Each row of a before or after table is a point. The points were changed in one or more steps. Then noise was added and the rows were shuffled. The steps act on how far a point lies along the listed directions, d1 being the first. What was done? A step turns or swaps two directions, mirrors them in a line or flattens them onto one, adds a multiple of one to another, or multiplies one. Angles are multiples of 10 degrees, from the lower direction toward the higher: turns from -170 to 170, lines from 10 to 170 but not 90. Use the fewest steps. Two steps may share a direction if one is a turn and the other turns, adds or multiplies; they go together, in the order done. Otherwise the lowest direction goes first.
In the rows, zero is written as 128.

Directions:
(1): [ 82 137 178]
(2): [179 127 174]
(3): [134 196 122]
Before, 13 rows:
[[221 139 116]
 [137 182 160]
 [128 138 131]
 [125 223 115]
 [111 201 164]
 [ 94 134 118]
 [160 202  59]
 [156 134  85]
 [147 122 104]
 [189 138 121]
 [180 202 129]
 [104 127 128]
 [179 133 149]]
After, 13 rows:
[[ 91  76 198]
 [117  79 150]
 [138 144 113]
 [208 110 141]
 [137 127 134]
 [146 158 115]
 [106 135 149]
 [166  92 202]
 [105 143 172]
 [178  97 149]
 [150 158 227]
 [203 140 188]
 [106  94 176]]
Steps: multiply d1 by -1; turn d2 and d3 by -90 degrees

Directions:
(1): [137 119  46 168  97  88 116  91]
(2): [147 128 170 181 132  54 131 174]
Before:
[[129 131 148 104 132 144 122 137]
 [147 146 177 143 145 110 134 166]
 [121 129 158 101 143 158 130 135]
 [130 129 126 124 128 139 133 123]
 [137 130 135 162 123  81 135 138]
 [143 126 160 123 132 117 129 149]
 [128 137 159 120 142 145 133 145]
 [143 120 118 134 119 115 122 125]
 [127 134 148  99 145 157 126 136]
 [127 139 152 107 145 147 134 140]
 [134 118 139 138 123 107 126 139]
 [131 122 124 137 126 125 118 120]]
After (12 x 8):
[[114 129 143  83 141 183 129 119]
 [143 118 160 165 125  70 127 162]
 [153 126 181 150 134  79 130 173]
 [132 122 125 138 126 123 119 121]
 [125 131 140  94 130 158 121 128]
 [129 137 162 123 141 139 133 148]
 [126 128 117 113 127 153 133 114]
 [124 139 145  99 144 157 134 134]
 [120 134 132  78 144 186 125 118]
 [156 129 176 214 127   7 138 183]
 [146 120 124 141 119 104 122 131]
 [167 145 219 197 149  34 137 213]]
Steps: multiply d2 by 3

Directions:
(1): [115 162 144 107 123 168 183 179 133  44  82 146]
(2): [135 130  85 164 175 134 216  88  96 154 124 176]
(3): [161 167 121 104 149  80 116  71  73  57 145  95]
(4): [142 147 117 162 106 190  71 147  40 131 124 163]
(5): [ 96 197 114 113 126 151 103  69 153 161  50 116]
(6): [161 130  96 158 151 134 147 178 107 151  93  27]
Before (10 x 12):
[[114 170 113 128 117 165  77 139 106 148  64  98]
 [ 98 140 149 119  76 146  49 106 153 161 118 154]
 [134 149 101 174  97 200   7 187  43 169 105 130]
 [110 165 174  64  83 163  58 115  73  71 105 189]
 [127 137 153 115 118 118  97 125 132  98 106  98]
 [118  92 159 104 107 119 138 153 210 149 142  46]
 [110 141 133 105 103 124 107 162 199  89  74  87]
 [128 171  88 117 136 136 123 114 104 100 105  94]
 [148 114 121 125 177  80 197 166 153 142  89  38]
 [ 85 134 138 115  97 169 121 146 129 126 111 197]]
After, 10 rows:
[[103 176 125 118 108 172  86 137 113 122  62 129]
 [118 138 156  87 157 107 221 164 169  67  81 120]
 [119 113  99 153 118 141  91 145 111 204 121 110]
 [ 99 105 177  82  98 134 152 153 222 109 139  92]
 [109 168 126 148  79 216  28 188  55 111 101 195]
 [132 134 153 116 118 117  97 125 131 105 106  94]
 [127 173  94 112 133 135 123 111 105  93 105 101]
 [105 133 142 126  81 140  43 108 148 177 119 135]
 [157 132 123 117 113 127  15 113  49 184 115  65]
 [117 134 120 117 108 116 101 163 193 117  81  60]]
Steps: swap d1 and d6

Directions:
(1): [190  75 146 158 157 157  77 125  82 130 185 164 189 171  91 161  88  57
 126 122 111  90  96 120]
(2): [201  43 119 156 170 169 168 145 151 103  69 120  87 129 115 149 171 130
 165 102 196 172 110 135]
(3): [198 138 146 174  54 106 134  93 156 102 157  52 177 152 139 143 109 205
  96  85 136 142 110 103]
(4): [ 92   7 159 147  99 119 153 130 114 101 120 171 162 120 144  65 131 190
 104 181  88 119 119 150]
(5): [133 123  50 107  82 144  96  86 102 120 129 154 181  71 104  83 180 128
 179 129 165 127 123  39]
(6): [150 106 126  89 124 141 131  97  71 110  62 132 117 127 152 167 153 111
  62  71  39 151 188  82]
Before (13 x 24):
[[156 100 118 158 162 139 137 155 132 127 128 144 125 152 113 115 140 115
  163 147 179 137  91 155]
 [129 129 116 155  84 103 119  98 146 104 138  94 162 100 140 119 160 185
  119 115 146 143 119  95]
 [139 181 116 106 166 154 123 142 141 148 123 125  83 125 106 148 134  64
  147 104 166 133 125 133]
 [134 182 139 124 115 108 112 120 147 136 145  95 121 146 157 154  99 120
  125  98 113 126 132 133]
 [108 123 103 132  75 125 121  95 136 124 165 127 178  79 107  47 178 216
  175 138 166 105 105  65]
 [190 167 110 117 148 143 114 103 131 129  92  98  94 127 112 186 150 108
  128  56 152 150 136 116]
 [ 99 169  92 112  72  98 138  96 156 123 137 105 153  87 145  92 161 183
  175 158 156 134 121  80]
 [ 97 135 105 123 142 143 134 112 125 125 121 150 115 106 134 141 149 154
  148 123 122 138 134 139]
 [111 146 109 155  63 111 115  94 160 124 156 106 175 108 115  69 140 213
  172 171 182 136  97  98]
 [134 157 117 113  97 127 118 114 129 130 118 101 115 121 140 157 133 154
  116  97 114 146 136  84]
 [131 149  91 161  86 126 126 121 166 143 179 118 166 102 106  80 149 174
  171 165 201 131  88 101]
 [143 166 141 115 178 147 155 140 177 130  90  59  59 122 129 163 130 128
  126  75 158 154 165 146]
 [177 179 128 111 189 171 133 126 124 139 110 103  76 159 123 182 119  52
  141  86 143 137 135 143]]
After, 13 rows:
[[155   6 178 164 166 160 133 140 133 108 143 134 155 141 106 116 100 135
  120 134 126 108 117 157]
 [ 62 153 144 133 176 108 125 158 151 141 134 134  90 115 137 133 136 114
  132 157 139 124 124 176]
 [ 67 146 128  90 177 136 162 156 123 156  80 158  54 113 147 131 159 109
   98 152  87 151 174 152]
 [122 132 135 145 136 134 135 112 129 121 138 128 125 135 139 163 121 164
  120 110 104 133 128 156]
 [106 102 116 112 114 121 133 119  81 119 101 162 148 129 146  95 154 136
  101 144  78 132 144 114]
 [ 93 163 165 106 184 111 167 157 155 141  99 112  55 147 161 169 123 111
  128 146 105 139 146 178]
 [123 113 143 147 145 134 133 157 159 137 138 122  96 138 126 142 114 148
  154 144 161 134  96 149]
 [ 51 181 147  88 190 128 135 148 126 159  79 144  46 133 139 142 130 102
  124 160  95 144 167 171]
 [171  42 145 140 117 154 160 121 129  99  92 129 126 126 126 117 152 148
  106 104 129 152 120 121]
 [ 45 208 162  82 182 114 159 158 144 161 104 117  37 118 147 124 147 148
  114 123  95 120 168 163]
 [185  18 129 156 112 170 154 101 122  89 112 133 159 132 125  92 148 159
  147 131 152 139  98 118]
 [156  93 120 137 156 148 118 139 142 126 125 139 114 133 130 139 130  93
  176 119 163 133 105 135]
 [141  38 146 161 128 131 146 129 154 111 115 146 128 120 113  97 142 181
  146 150 167 130  90 171]]
Steps: turn d1 and d5 by 110 degrees; turn d2 and d4 by 110 degrees; turn d3 and d6 by -140 degrees
